Each row of a before or after table is a point. One or more steps were done to the points. Then noise was added and the rows were shuffled. The steps act on columns, c1 being the first. Name the steps. A step turns or swaps two columns, mirrors them in a line or flattens them onto one, adds a multiple of one to another, or multiplies or shifts one. Angles are multiples of 10 degrees, from the lower column toward the higher: turns from -170 to 170, lines from 10 to 170 but not 90. Use the fewest steps. Two steps may share a column if one is a turn and the other turns, adds or multiplies; they go together, in the order done. Otherwise the lowest column goes first.

Before (14 x 3):
3,-57,-48
-14,37,59
11,18,17
-24,19,36
-39,-8,-15
11,6,-30
24,-53,-37
-21,27,1
33,16,7
-34,-30,-34
-52,-10,-26
54,-13,-32
-6,-5,-50
-23,40,8
After (14 x 3):
-7,-4,-19
12,-29,26
39,12,-20
49,-18,-20
-7,-35,40
9,62,-26
-21,-15,18
-38,6,8
8,2,-40
0,-37,7
40,-10,-12
-38,37,-20
27,54,-36
-5,-46,1
Steps: turn c1 and c2 by 150 degrees; multiply c3 by 0.7

Before (14 x 9):
17,-3,-13,-18,11,4,-7,-31,-2
38,-11,5,-33,-12,6,9,-17,-8
-10,9,-12,-14,19,-26,-3,16,-17
-32,-5,-6,-9,9,-13,1,1,-34
11,-3,23,-32,-10,5,-5,-15,8
29,-9,16,-15,-10,-8,7,-23,25
-1,6,-8,3,10,-20,-19,19,-35
14,-7,3,-19,44,18,-4,-13,-5
-15,7,-3,14,0,-6,10,25,-26
15,22,-19,-22,23,12,3,-19,-9
-16,0,-21,1,7,-1,-17,1,-27
9,-14,-13,-11,26,13,-3,-17,-9
-7,13,-3,5,19,-23,0,-8,-41
9,3,30,-12,-12,6,-8,-9,4
After (14 x 9):
-31,-10,-5,-15,9,1,-4,-12,-34
15,-4,1,-2,25,-17,19,-95,-6
17,1,-13,-10,-10,-9,13,-76,-1
-16,4,-3,7,17,4,-16,48,-26
11,-12,-13,0,9,-10,15,-74,-9
-10,11,-3,-10,10,16,-12,-47,-40
-15,-2,-19,1,5,11,12,-10,-26
-3,4,-7,-11,17,26,2,23,-35
-12,8,-12,-28,25,10,-4,-1,-18
7,5,30,-6,-18,-5,14,2,4
9,0,22,-22,-18,-15,20,-13,7
39,-4,6,-22,-20,-24,10,-14,-7
28,-3,15,-15,-22,-8,-4,-29,26
11,23,-20,-8,5,-18,11,-73,-9
Steps: turn c1 and c2 by 10 degrees; turn c4 and c6 by -40 degrees; turn c6 and c7 by 140 degrees; turn c5 and c8 by -40 degrees; multiply c8 by 2.5

Before (11 x 14):
-10,-50,64,-24,9,12,-26,-15,26,-3,25,14,52,-14
7,35,4,58,-22,13,3,26,22,-15,-4,-67,-18,-14
-12,21,1,-38,-21,18,11,-16,30,-15,1,2,26,4
0,-7,13,16,-8,13,-9,71,1,-7,-19,-5,18,-9
35,9,-11,-25,-6,-60,5,2,2,16,-14,-28,-9,26
29,23,12,-17,-49,25,24,17,9,24,2,12,-3,-22
31,40,-6,-27,4,-38,-6,-13,-24,13,-20,10,40,55
18,9,95,-30,2,21,9,-6,18,-24,-7,-61,-21,-19
89,19,-4,-14,4,4,-1,-12,13,-12,0,10,-17,-27
2,17,-3,-24,24,14,12,-24,27,21,-3,-9,39,20
-9,35,4,-18,11,-8,-15,-30,28,14,1,-18,-17,28
After (11 x 14):
-3,-33,-5,-61,-9,-36,10,-14,-22,12,40,-4,37,17
-27,18,-8,1,-70,8,9,-14,11,-13,56,-1,-17,29
-8,31,96,-17,-10,26,-63,-6,15,-24,16,5,-24,16
-6,-17,1,-37,11,-7,-15,-32,30,18,-9,-16,-21,27
-3,-4,-8,-37,-17,-61,-27,8,3,17,35,5,-10,1
-24,-1,1,-35,11,16,-3,-26,27,20,-1,14,39,11
9,-1,10,19,11,17,-4,70,5,-8,12,-7,22,-2
41,22,10,-6,-38,26,14,17,10,23,15,20,-4,29
23,13,-1,-37,0,11,7,-14,32,-15,-3,10,25,16
-8,40,66,4,-6,12,16,-13,26,4,-28,-22,51,-43
21,-38,3,48,-11,15,-67,30,24,-13,5,6,-20,39
Steps: turn c1 and c11 by 140 degrees; turn c1 and c5 by 70 degrees; turn c2 and c14 by 110 degrees; turn c2 and c4 by 40 degrees; swap c7 and c12

Before (14 x 32):
34,23,52,64,6,3,8,-28,2,33,0,44,62,-63,12,-9,11,-25,-28,18,20,39,14,-30,24,2,18,-43,34,53,17,14
-28,50,19,33,13,-18,-13,22,21,-36,-1,-26,-4,6,-13,-26,8,-31,-8,-22,-42,-46,-17,-21,19,23,-29,-20,-34,30,29,-26
-4,-27,17,13,-19,36,7,-7,26,-25,0,32,31,0,4,-17,71,12,0,-18,9,-8,19,2,-11,29,39,-43,-12,-6,-6,-17
-2,27,-29,47,-27,33,31,-43,25,15,-8,3,-6,11,30,-53,-4,2,22,9,-15,31,44,35,-16,25,29,-35,12,-22,-36,37
14,-37,16,34,48,-4,-28,-8,41,29,11,63,30,19,-1,-57,1,-52,4,-62,23,-10,-24,-27,-30,-3,33,37,-21,3,-13,-41
-22,-16,35,-22,-32,42,-26,-47,4,33,34,48,8,-39,-1,-51,50,-36,62,19,-14,-8,13,-16,-33,-28,-39,15,-35,59,-36,21
-28,-8,-37,15,-38,14,-8,-44,-41,34,-20,-1,52,9,-39,-60,18,-47,-14,19,15,0,29,-8,26,-5,-21,-16,-28,-17,36,39
0,-17,-29,11,-18,-8,17,-63,-38,-22,38,17,-23,-53,25,-46,-2,-12,41,-25,-3,21,9,27,-8,-20,34,-40,7,22,44,-45
52,8,-31,17,-27,1,31,-56,-20,9,-39,-24,31,-43,-30,-29,36,-48,-18,-3,1,-32,11,47,16,-33,-21,-7,-33,7,17,-3
-17,46,14,-23,48,-11,20,14,41,-33,41,7,-19,9,-22,-44,59,12,2,-62,20,-2,52,-9,12,8,24,14,-11,38,46,-43
5,-1,45,-20,2,-1,48,-69,-12,-44,-38,-5,-7,23,8,-17,-6,-10,4,-8,27,-12,-2,13,12,27,15,40,27,12,32,26
1,-10,48,10,-24,-3,49,5,39,17,30,25,19,24,46,6,64,2,-20,-5,-31,37,22,-9,4,26,49,17,-27,53,-26,-18
-24,49,10,-17,30,-11,2,-23,33,33,23,5,50,-60,36,-50,4,-56,-16,-36,33,-11,14,-21,3,-13,-30,33,24,11,-43,40
10,42,17,32,27,-23,53,-40,-27,-27,18,55,-18,0,-3,-16,39,3,8,-38,-33,-4,21,38,-29,0,15,-7,-31,54,-42,-38
After (14 x 32):
35,19,53,59,7,5,-10,-27,-2,34,0,44,62,-64,15,-10,9,42,-28,22,18,-6,16,-29,10,-1,-27,-45,36,54,16,9
3,-10,48,13,-30,-5,-43,8,34,11,32,25,20,22,48,18,72,37,-19,32,-29,-18,22,-12,31,25,9,18,-31,54,-27,-23
-22,49,9,-15,34,-7,-6,-26,32,36,26,3,51,-64,44,-59,6,11,-19,-34,34,40,10,-22,-17,-13,-67,30,25,9,-42,44
-25,53,17,36,14,-16,-10,26,22,-42,-2,-28,3,5,-15,-8,-6,-28,-11,-37,-44,43,-17,-22,66,22,-69,-22,-34,32,31,-28
-4,26,-32,46,-24,34,17,-38,25,14,-7,1,-3,6,28,-49,31,29,16,30,-14,-18,42,36,17,24,-10,-35,13,-25,-34,37
-23,-18,30,-23,-29,43,-56,-48,-1,31,34,48,10,-40,-3,-51,-7,7,64,2,-18,27,10,-20,-2,-31,-77,20,-32,57,-37,19
12,-41,12,29,46,-3,-13,-7,42,29,11,64,34,19,4,-72,-27,12,3,-83,18,32,-22,-23,-27,-3,-10,36,-21,3,-13,-38
-3,-15,-32,12,-20,-9,7,-61,-40,-20,34,16,-22,-51,25,-43,18,23,43,-7,-3,-4,5,26,12,-19,-1,-39,6,19,48,-45
12,43,13,25,24,-22,-15,-39,-32,-32,17,55,-19,3,-5,-13,62,-7,7,-3,-30,1,25,37,7,4,-24,-8,-31,52,-45,-42
46,8,-31,17,-24,0,-23,-57,-22,12,-38,-22,31,-43,-32,-20,42,-13,-17,19,0,40,12,45,26,-37,-62,-4,-30,7,17,-6
4,-1,48,-21,-1,0,22,-68,-13,-46,-37,-7,-11,22,11,-23,42,-6,5,26,30,12,-4,11,-7,29,-29,40,28,11,35,26
-18,48,18,-22,50,-11,-51,11,39,-33,44,3,-18,7,-20,-41,36,-7,4,-48,17,-8,53,-10,9,8,-19,16,-11,38,44,-43
-25,-14,-40,15,-40,11,-18,-47,-39,37,-17,-3,50,4,-36,-53,-1,15,-16,14,14,27,29,-13,28,-6,-56,-17,-27,-15,32,38
-5,-27,18,14,-16,36,-60,-8,24,-26,-1,30,28,1,7,-24,29,-10,-3,-15,11,-4,24,2,-14,29,-4,-41,-13,-7,-5,-18
Steps: add 0.7 times c7 to c20; turn c7 and c17 by 70 degrees; add -1 times c21 to c25; turn c16 and c25 by -20 degrees; multiply c18 by 0.7; turn c18 and c22 by -120 degrees; shift c27 by -40
